Each row is a point. The window is the flat piece filled in between its corners: a triangle in 3 columns, a solid with four corners in 4, and so on. A path goes straight from each point to the next, and from the last back to the first. After which points does the path pass through the window?

Window (3 x 3)
[[ 14.3  19.4   4.8]
 [  5.3 -43.5   8.5]
 [ -2.7   0.3   8.3]]
Path:
(1): [  2.0 -27.8  -0.1]
(2): [  4.0 -29.6  -8.5]
(3): [  1.3 -12.0  27.1]
(4): [ 5.5 30.8 29.9]
(5): [ 12.5  34.8 -21.0]
(6): [  3.6  -0.7 -18.6]
(7): [ 15.8 -15.5  18.8]
(8): [14.9 23.2 28.5]
(9): [-4.9 13.9 -8.7]
(10): [  1.6 -14.9  -6.3]
(11): [  1.2 -18.0  22.1]
(12): [ 10.1 -24.5  26.1]
Through the window after points: 2, 10, 12

Window (4 x 4)
[[ 19.4  51.2 -11.4  12.4]
 [  1.1 -11.0  -3.5  -5.7]
 [ 12.1   0.7  36.0   7.6]
 [-18.6 -12.8  15.0 -13.5]]
Path:
(1): [ -2.8  -0.6  -0.7 -16.6]
(2): [ 8.8 11.1 14.8 -5.4]
(3): [ 8.3 16.7 18.1 17.5]
(4): [  7.4  -4.0 -29.9  22.1]
(5): [ 15.7  31.7  20.3 -14.8]
(6): [ 29.5  34.1  28.0 -12.7]
(7): [-3.5  2.1  4.6 29.8]
(8): [-20.2   6.1  -0.6  11.3]
(9): [  0.8   7.6 -11.4 -15.0]
(10): [ 27.6  38.4 -11.0  -2.0]
(11): [-7.6 39.7 -1.0 28.1]
(12): [ 4.0 32.6 -3.8 19.6]
(13): [ 23.1  36.7  -4.5 -16.4]
(14): [  6.8  -2.0  -1.5 -12.2]
(15): [ -7.5 -14.8   1.7   0.6]
(16): [-23.6 -11.9   3.6  19.2]
Through the window after points: 2, 6, 10, 12, 14

Window (6 x 6)
[[ -9.5   9.1  19.7   1.0 -28.5  11.5]
 [-19.0  29.2  16.5 -11.0   7.3  -2.4]
 [  1.3 -24.8  -9.2 -21.4  -2.8  34.6]
 [ 26.3  -4.3 -16.5 -17.2 -19.2  34.5]
 [  8.3  11.7  29.2  20.0   0.9 -19.1]
 [ 17.0   3.5 -24.7  11.5  -4.8 -19.4]]
Path:
(1): [ 19.1 -10.3  -8.2 -17.3 -10.6   9.1]
(2): [ -3.1 -11.6  -8.3   6.9 -13.6  50.0]
(3): [-2.6 14.2 14.0 -0.1 -8.6 19.9]
(4): [ -9.9  -6.0  33.4 -21.7 -11.3   3.2]
(5): [  1.4  -3.8  26.8 -19.9 -24.9  -1.9]
(6): [ -6.0   6.4  -0.7  10.1 -11.1  20.7]
(7): [  2.9 -16.0 -19.8  -1.7   3.6  57.6]
(8): [  6.4  -9.9  10.2 -30.2 -16.5  -8.8]
(9): [ 11.1   9.3  15.6 -18.2 -28.4  -8.3]
(10): [-28.0  31.3  12.2   5.4  30.6   5.1]
(11): [-6.8 15.7 20.4 21.3  8.3 15.2]
(12): [ 23.9   1.8   7.9   4.1 -14.0 -40.2]
Through the window after points: 5, 7, 9, 11

Window (9 x 9)
[[ -5.7 -10.4 -20.3  37.6  18.5  18.3  -8.0 -25.8 -12.9]
 [-23.6  43.1 -15.2   6.5  36.6 -39.9  -8.2 -27.6  -0.1]
 [  1.6  15.4  -2.4 -39.0 -16.2  19.8  17.3  -4.1  21.1]
 [ -8.7  -6.7  16.1  36.0  11.4 -10.0  -6.5 -15.1  -4.3]
 [ -8.5  12.7  -2.0 -10.7 -23.3  19.8  17.2  42.7 -23.9]
 [ 27.5 -17.4  11.6 -24.1  -7.4   7.9   2.3  23.9 -25.8]
 [ -6.0 -21.1  22.7 -18.1 -11.7  36.2   4.9  12.5 -38.8]
 [-11.6 -14.4  -7.1  -8.6  13.9   4.5  26.2  -4.2   2.9]
 [ -1.5  21.8 -10.8   4.4   1.6   4.5  36.7 -32.7  -3.1]]
Path:
(1): [ -8.0   2.6  15.6  -4.3  27.8  39.4  20.5  17.6 -16.7]
(2): [  6.4  -9.3 -17.8   3.4 -34.8  -2.7  11.3 -16.0 -11.6]
(3): [ -1.2  -4.1 -23.8 -14.3 -13.5  -3.3 -14.9 -40.1 -18.1]
(4): [-12.2  16.7   0.9  16.2  29.1 -12.9   9.1 -13.6   0.9]
(5): [ 13.5  28.1  11.9 -38.7  25.4  28.9   1.7  21.0 -10.5]
(6): [-15.6 -14.5 -11.5   9.3  -2.3   2.2  20.9  -4.6  -5.0]
(7): [ -6.7   8.4 -21.5  -8.5 -16.9   8.7  -2.0 -12.7 -29.9]
(8): [ 3.1 -7.9 20.7  4.3 13.0 28.9  9.8  4.9  8.0]
(9): [-19.5  15.9  20.7 -11.9  47.4   8.6  19.5   0.4   4.0]
(10): [  7.7  -2.8 -20.3  18.1 -10.7  -9.3  -8.8 -30.5 -15.9]
(11): [-12.8 -29.9  -3.6   8.8  -0.3 -24.1  -1.8 -14.8 -10.1]
(12): [-5.9  3.6 -1.2 -5.2 10.2 16.0 21.2 -1.0  2.1]
(13): [-13.6   4.9   3.4  -0.2  32.0  30.3  28.0   0.5   1.3]
(14): [  4.1  18.3 -15.2 -22.3 -35.9 -20.8  -7.3 -20.4 -18.1]
(15): [-26.1   2.5 -24.6 -14.5 -29.4  -1.2  22.2 -34.7 -19.5]
(16): [ 4.6 10.6  0.5  0.8  9.1  5.7 12.3 -1.3  8.3]
Through the window after points: 5, 11
